Every row gives one point. To make a cloud, some directions were put in groups of two or more. Within a group, all points are equally far from the middle, so they leave a hole (a ring in 2 directions, a hollow ball in 3). The other directions are filled evenly. Then the cloud was stretched, turned, moved and blurred a little. Count the holes, and give their numbers of directions, smallest first.
In the rows, zero is written as 128.

Cloud:
[146 75]
[109 101]
[114 91]
[126 202]
[104 147]
[95 70]
[20 125]
[89 136]
[177 132]
[161 192]
[194 154]
[130 92]
[144 126]
Holes: 0

Cloud:
[68 79]
[162 151]
[165 124]
[131 91]
[128 28]
[156 78]
[99 147]
[108 45]
[82 81]
[153 110]
[120 38]
[146 131]
[111 149]
[139 101]
Holes: 0

Cloud:
[198 183]
[144 85]
[108 105]
[121 196]
[185 192]
[89 131]
[149 203]
[174 88]
[113 96]
[103 108]
[189 96]
[95 118]
[125 90]
[109 187]
[101 179]
Holes: 1 (2)

Cloud:
[146 167 85]
[154 109 48]
[118 137 82]
[90 130 95]
[155 118 180]
[116 120 62]
[159 108 46]
[103 145 64]
[103 120 164]
[161 152 116]
[136 164 100]
[96 111 75]
[154 124 37]
[197 165 110]
[59 152 26]
[95 101 104]
[75 165 45]
[150 88 82]
[190 138 119]
[122 132 171]
Holes: 0

Cloud, 20 rows:
[123 134 115]
[131 63 137]
[41 131 152]
[127 119 145]
[128 74 84]
[133 119 45]
[74 141 136]
[119 137 21]
[90 148 73]
[69 110 93]
[101 76 126]
[81 116 169]
[123 117 137]
[109 107 144]
[66 137 41]
[64 134 178]
[64 95 80]
[193 112 147]
[52 134 152]
[210 138 117]
Holes: 0

Cloud (30 x 4):
[111 119 79 152]
[83 128 121 152]
[75 52 147 125]
[165 90 166 89]
[82 125 48 127]
[78 158 93 62]
[165 199 191 112]
[170 96 197 176]
[121 77 114 145]
[108 102 161 169]
[75 147 113 132]
[145 187 113 92]
[174 186 110 181]
[200 100 183 123]
[152 75 128 79]
[97 180 185 102]
[136 78 184 82]
[71 136 67 119]
[138 112 194 67]
[131 168 99 155]
[129 131 188 61]
[122 182 96 117]
[129 187 175 166]
[168 185 145 88]
[150 94 90 157]
[184 139 188 84]
[179 107 113 65]
[214 141 128 81]
[89 141 161 48]
[195 103 117 171]
Holes: 1 (2)

Cloud:
[141 108 157 213]
[127 103 111 160]
[114 197 69 134]
[126 205 165 196]
[59 168 109 162]
[82 105 145 152]
[90 157 45 158]
[142 82 150 80]
[139 187 102 129]
[150 140 146 136]
[85 98 89 200]
[137 117 77 110]
[81 95 81 205]
[69 111 122 173]
[133 78 98 165]
[106 149 156 186]
[110 158 203 101]
[145 82 130 145]
[86 113 192 142]
[39 102 108 180]
[137 179 96 171]
[95 174 159 179]
[173 104 198 86]
[34 110 142 176]
[117 194 39 158]
[115 143 175 169]
[187 125 175 140]
[110 137 162 163]
Holes: 0
